Each point is reached from the start by the listed moves, each made 0, 1 or 2 times, or once backwards (-1), plus a little noise. Is the number of moves made odd or even? Then give how often each move was made.

Moves:
(1): [1.19 0.66 -0.02]
(2): [-0.38 1.34 0.18]
(3): [0.01 -0.20 0.94]
Start: [-0.44 0.24 0.26]
Points:
[1.98 1.16 2.18] -> even (2, 0, 2)
[2.38 0.18 -0.01] -> odd (2, -1, 0)
[0.00 3.21 2.45] -> odd (1, 2, 2)
[1.60 3.07 -0.54] -> even (2, 1, -1)

Moves:
(1): [1.03 0.29 -0.37 -0.09 0.03 0.43 -0.31 -0.01]
(2): [-0.39 1.72 -0.01 -0.32 0.13 0.17 0.16 0.00]
(3): [0.37 0.00 1.57 -0.06 0.08 0.15 -0.15 0.48]
(4): [0.25 0.42 0.40 1.54 -0.25 -0.26 0.32 0.00]
(5): [0.00 0.15 0.01 0.35 1.29 0.15 -0.14 -0.11]
(6): [-0.53 -0.13 -0.34 0.57 -0.16 1.94 -0.15 -0.11]
(7): [0.12 0.26 0.34 -0.31 0.21 0.14 1.47 -0.51]
(8): [0.13 0.10 -0.34 -0.02 0.26 0.03 0.36 1.26]
Start: [1.32 0.41 -0.06 -0.40 -0.43 -0.03 0.30 0.16]
Points:
[1.52 2.43 1.01 -1.65 -0.25 -1.65 1.83 -1.49] -> even (0, 1, 0, 0, 0, -1, 1, -1)
[2.10 4.97 3.10 1.23 2.39 3.22 1.35 0.31] -> even (1, 2, 2, 1, 2, 1, 1, 0)
[0.92 3.10 3.24 3.63 2.27 1.77 1.45 3.29] -> odd (-1, 1, 2, 2, 2, 1, 0, 2)
[1.27 2.30 -0.19 1.25 2.09 4.82 -1.74 1.99] -> odd (1, 1, 1, 0, 2, 2, -1, 1)
[3.87 1.66 -1.32 -0.21 -1.66 -1.56 1.99 -0.71] -> odd (2, 0, -1, 1, -1, -1, 1, 0)

Moves:
(1): [0.87 -0.12 0.17 -0.48 0.90 0.39 -0.31 0.81 -0.30 0.77 -0.61]
(2): [0.42 1.52 0.30 0.62 -0.26 0.08 0.34 -0.19 -0.74 0.28 -0.18]
(3): [-0.54 0.48 1.77 -0.38 0.38 -0.64 0.50 0.85 -0.45 -0.01 0.59]
(4): [0.08 -0.75 0.32 1.14 -0.11 -0.79 -0.09 0.38 0.15 -0.12 -0.33]
(5): [-0.57 0.09 0.42 0.07 1.63 -1.30 -1.02 0.28 -0.78 -1.82 -0.30]
(6): [-0.32 0.16 -0.22 0.56 0.99 1.23 1.04 0.42 0.40 0.44 -0.11]
(7): [0.06 -0.21 -1.14 -0.70 0.16 -0.92 0.68 0.74 -0.02 0.47 -0.42]
(8): [0.16 0.53 -0.40 0.63 -0.55 -0.14 -0.52 1.07 0.79 0.08 -0.31]
(9): [1.14 0.75 0.22 -0.76 0.40 -0.79 0.56 -0.64 1.50 -0.21 0.16]
(10): [-0.37 0.48 -0.45 0.30 0.62 -0.08 -0.59 -0.82 -0.05 1.13 1.08]
(11): [1.10 0.33 -0.59 0.35 0.18 -0.75 0.53 0.43 0.06 -0.83 1.55]
Start: [-0.31 0.06 -0.33 0.31 -0.75 0.13 0.21 0.68 -0.02 0.39 -0.46]
Points:
[-2.64 4.79 1.80 4.93 5.16 0.42 -0.41 1.22 -4.19 -0.54 2.85] -> even (0, 2, 1, 0, 2, 2, -1, 0, -1, 2, 1)
[-0.41 -3.70 0.36 0.58 -2.32 -1.96 0.09 3.92 -0.93 2.61 -1.11] -> odd (1, -1, 1, 2, -1, -1, 1, 0, -1, 0, 0)
[-0.32 -0.52 -3.89 -1.83 5.47 -2.50 -2.34 -0.47 -1.76 -0.71 1.88] -> odd (1, -1, -1, -1, 2, 0, 1, -1, 0, 2, 1)
[2.12 3.32 -3.33 0.96 -1.46 0.55 3.17 0.01 3.71 1.31 4.70] -> odd (-1, 0, 0, -1, -1, 1, 0, 1, 1, 1, 2)

Moves:
(1): [0.70 -0.26 -0.14 0.13 0.61 -0.23 0.08 -0.74 0.91 -0.39 -1.38 0.24 0.40 0.04 -1.22 -0.13 -0.18 -1.21]
(2): [0.23 0.87 -0.15 -0.42 -0.24 0.66 0.08 -0.27 -0.15 -0.04 -0.35 0.23 1.00 0.58 0.29 -0.06 -0.42 0.06]
(3): [-0.21 0.38 0.37 0.63 -0.33 0.48 0.24 0.37 0.16 0.16 0.40 -0.19 0.39 -0.57 -0.16 -0.51 -0.03 -0.50]
(4): [0.60 0.41 -0.59 0.78 -0.77 0.46 0.57 -0.69 0.22 -0.36 -0.16 -0.84 -0.17 0.35 0.29 0.79 -0.01 0.11]
(5): [-0.66 0.47 0.22 -0.18 0.87 0.60 -0.03 -0.27 0.74 -0.43 -0.12 0.40 -1.06 -0.12 0.18 0.31 -0.04 -0.12]
(6): [-0.89 -0.86 0.09 -0.54 -1.28 1.79 0.21 0.77 -0.83 -0.07 -0.66 -0.07 -0.52 0.98 -0.22 -0.35 0.69 0.45]
(7): [0.04 -0.27 -0.17 0.61 0.09 -0.35 0.91 -0.42 0.02 -0.52 0.11 1.23 0.12 -0.50 0.17 -0.33 0.08 -0.30]
(8): [1.44 -0.58 -0.79 1.91 0.87 0.16 0.84 0.60 -0.20 0.89 0.47 0.02 0.27 -0.16 0.80 -1.25 -0.28 1.05]
(9): [0.07 -0.62 -0.49 -0.57 -0.04 0.27 -0.02 0.63 0.77 0.82 0.15 -0.28 0.29 -0.46 0.49 0.51 -0.03 -0.70]
(10): [0.19 -0.62 0.34 0.38 -0.06 0.29 -0.07 -0.33 0.08 0.32 0.33 0.03 -0.50 0.91 0.45 0.36 -0.86 -0.20]
(11): [0.48 0.03 -0.35 -0.55 0.84 0.53 0.11 1.04 -0.70 0.19 0.93 -0.49 0.51 1.35 -0.71 -0.78 1.13 -1.25]
(12): [0.55 -0.67 -0.63 0.83 0.05 0.65 -1.40 -0.31 0.35 -0.64 0.49 0.91 -0.23 0.26 -0.93 0.45 0.08 0.12]
(13): [-0.65 -0.78 0.56 0.52 0.33 -0.37 -0.44 -0.28 0.03 -0.08 -0.22 -0.37 0.76 -0.06 1.00 0.02 0.46 -0.06]
(14): [0.12 -0.10 -0.13 0.46 0.19 -0.45 0.00 1.07 0.59 -0.44 -0.56 0.05 0.02 0.60 0.37 0.38 -0.41 0.14]
(15): [0.77 -0.07 0.74 0.23 -0.22 -0.36 -0.58 -0.27 0.04 0.45 -0.42 -0.12 -0.88 -0.30 0.91 0.17 0.65 -0.58]
(16): [0.73 0.18 0.38 0.15 0.08 0.31 0.88 -0.02 -1.21 0.87 -0.40 -0.26 0.57 -0.14 -0.09 1.40 0.07 -0.06]
(17): [-0.30 0.67 -0.45 0.70 -0.32 -0.57 0.47 -0.05 0.95 0.89 -0.77 0.20 0.16 0.32 -0.06 0.18 0.21 -0.18]
(18): [0.74 -0.43 1.12 -0.27 -0.54 0.55 -0.04 -0.30 1.05 -0.21 0.47 0.24 0.38 0.83 -0.12 0.19 0.26 1.07]
Start: [-0.16 0.46 0.81 0.20 0.57 0.47 1.85 0.04 -0.65 -0.14 -1.53 -0.81 0.40 0.35 -1.31 -0.25 -0.22 0.51]
Points:
[-3.32 -2.49 -2.09 3.07 0.46 5.70 2.17 2.20 -1.86 -0.20 0.34 0.92 -0.78 5.53 0.26 -3.31 -0.38 1.13] -> even (-1, 1, 0, 0, 1, 2, 1, 1, 0, 2, 1, 1, 1, 0, -1, -1, 1, -1)
[1.36 1.56 1.10 2.18 -1.74 6.68 4.81 -4.08 1.15 -2.15 -2.39 0.51 0.27 5.13 -8.11 2.08 -0.34 -3.04] -> odd (2, 0, 2, 2, 1, 1, 1, -1, -1, 2, 1, 1, -1, -1, -1, 1, 1, 1)
[2.91 -3.76 -0.38 2.53 -1.40 6.93 7.48 5.17 0.45 0.18 2.60 -2.54 1.86 2.02 0.33 -6.06 4.44 0.75] -> odd (0, -1, 2, 2, 0, 2, 2, 2, 2, -1, 2, -1, 0, 0, 0, -1, -1, 2)
[-1.76 2.72 0.15 -4.56 5.14 0.97 3.40 3.61 -2.20 2.87 -0.14 -4.06 0.58 2.59 0.13 4.93 -0.49 -3.96] -> even (-1, 0, -1, 0, 2, -1, -1, -1, 2, 1, 2, -1, 0, 1, -1, 2, 0, -1)
